Each row of a before or after table is a point. The points were changed in one or more steps. Then noise was added and the rows were shuffled. The steps act on columns, c1 being the first. Name the steps. A step turns or swaps two columns, mirrors them in a line or flattens them onto one, adds a multiple of one to another, or multiplies or shifts one. Angles are multiples of 10 degrees, from the lower column toward the higher: turns from -170 to 170, lines from 10 to 170 but not 90. Use the fewest steps. Two steps may share a column if one is a turn and the other turns, adds or multiplies; they go together, in the order done. Otherwise the lowest column goes first.
(in the rows, 128 means zero)

Before (12 x 2):
[[121 178]
 [133 182]
 [119 198]
 [ 74 189]
 [160  71]
 [109 146]
 [137 173]
 [ 85 166]
 [ 72 132]
 [150 135]
 [133  95]
 [152 128]]
After, 12 rows:
[[ 84 164]
 [113 182]
 [124 104]
 [107 144]
 [189 108]
 [ 58 124]
 [162 128]
 [133 104]
 [ 84 111]
 [ 78 125]
 [ 58 171]
 [ 76 115]]
Steps: mirror c1 and c2 in the line at 140 degrees

Before (13 x 6):
[[115 110 129 148 133 143]
 [110 161 110 157 110 118]
 [115 144 123 123 134 112]
 [104 114 132 126 107 127]
 [134 110 118 124 135 110]
 [213 178 117 129 144 140]
 [112 119 101 124  68 119]
 [118 159 108 152 143 108]
 [174 141 131 141 110 109]
 [112 111  96 146 129 112]
 [112 112 115 155 135 125]
 [164 120 108 125 134 127]
 [127 154 113 126 138 114]]
After, 13 rows:
[[146 145 125 141 141 115]
 [123 152 150 154 129 107]
 [120 156 138 131   9 114]
 [117 130 144 158 144 118]
 [175 115 138 125  96 134]
 [109 126 128 156 140 131]
 [194 116 161  91 161 181]
 [163 148 133 132 140 147]
 [108 131 119 137  86 114]
 [135 132 150 107 149 116]
 [130 118 169 122 158 104]
 [119 113 173 120  92 110]
 [122 128 136 112 140 107]]
Steps: turn c1 and c6 by 30 degrees; turn c2 and c4 by -50 degrees; turn c2 and c3 by 130 degrees; multiply c5 by 2

Before:
[[174 177 169 177  87 102 133 109  92 199 178]
 [126  94  92 119 199 159  93 195 225 207 105]
 [126 176 146 100 131  59 117  92 112 139 164]
 [180 152 141 112 133  98 110 119 136  98 122]
 [131 135 134 153 140  97  86  79  92 105 145]
 [135 155 126 118  99  94  89  82 127 143  95]
 [134 156 174 103 154 138  98  86 138 137 123]
 [120  54 111 121 173 158 164 171 201 203  97]]
After (8 x 11):
[[149  90 130 117 112  95 154  78 131 100 101]
 [197 131 166 174  54 100 177 101 101  86 203]
 [112 117 147 104 119  60 175  92 129 134 158]
 [128 169 107 122  57 159  57 175 194 175  94]
 [131  85 129 153 155  99 137  82 106 146 144]
 [135  97  92 119  49 160  91 196 209 196 104]
 [220 106 138 112 157  96 152 123 148 131 156]
 [136  98 176 106 121 137 159  89 138 155 126]]
Steps: multiply c1 by 2; turn c1 and c11 by 20 degrees; swap c2 and c7; turn c5 and c10 by 90 degrees; add -0.3 times c6 to c9
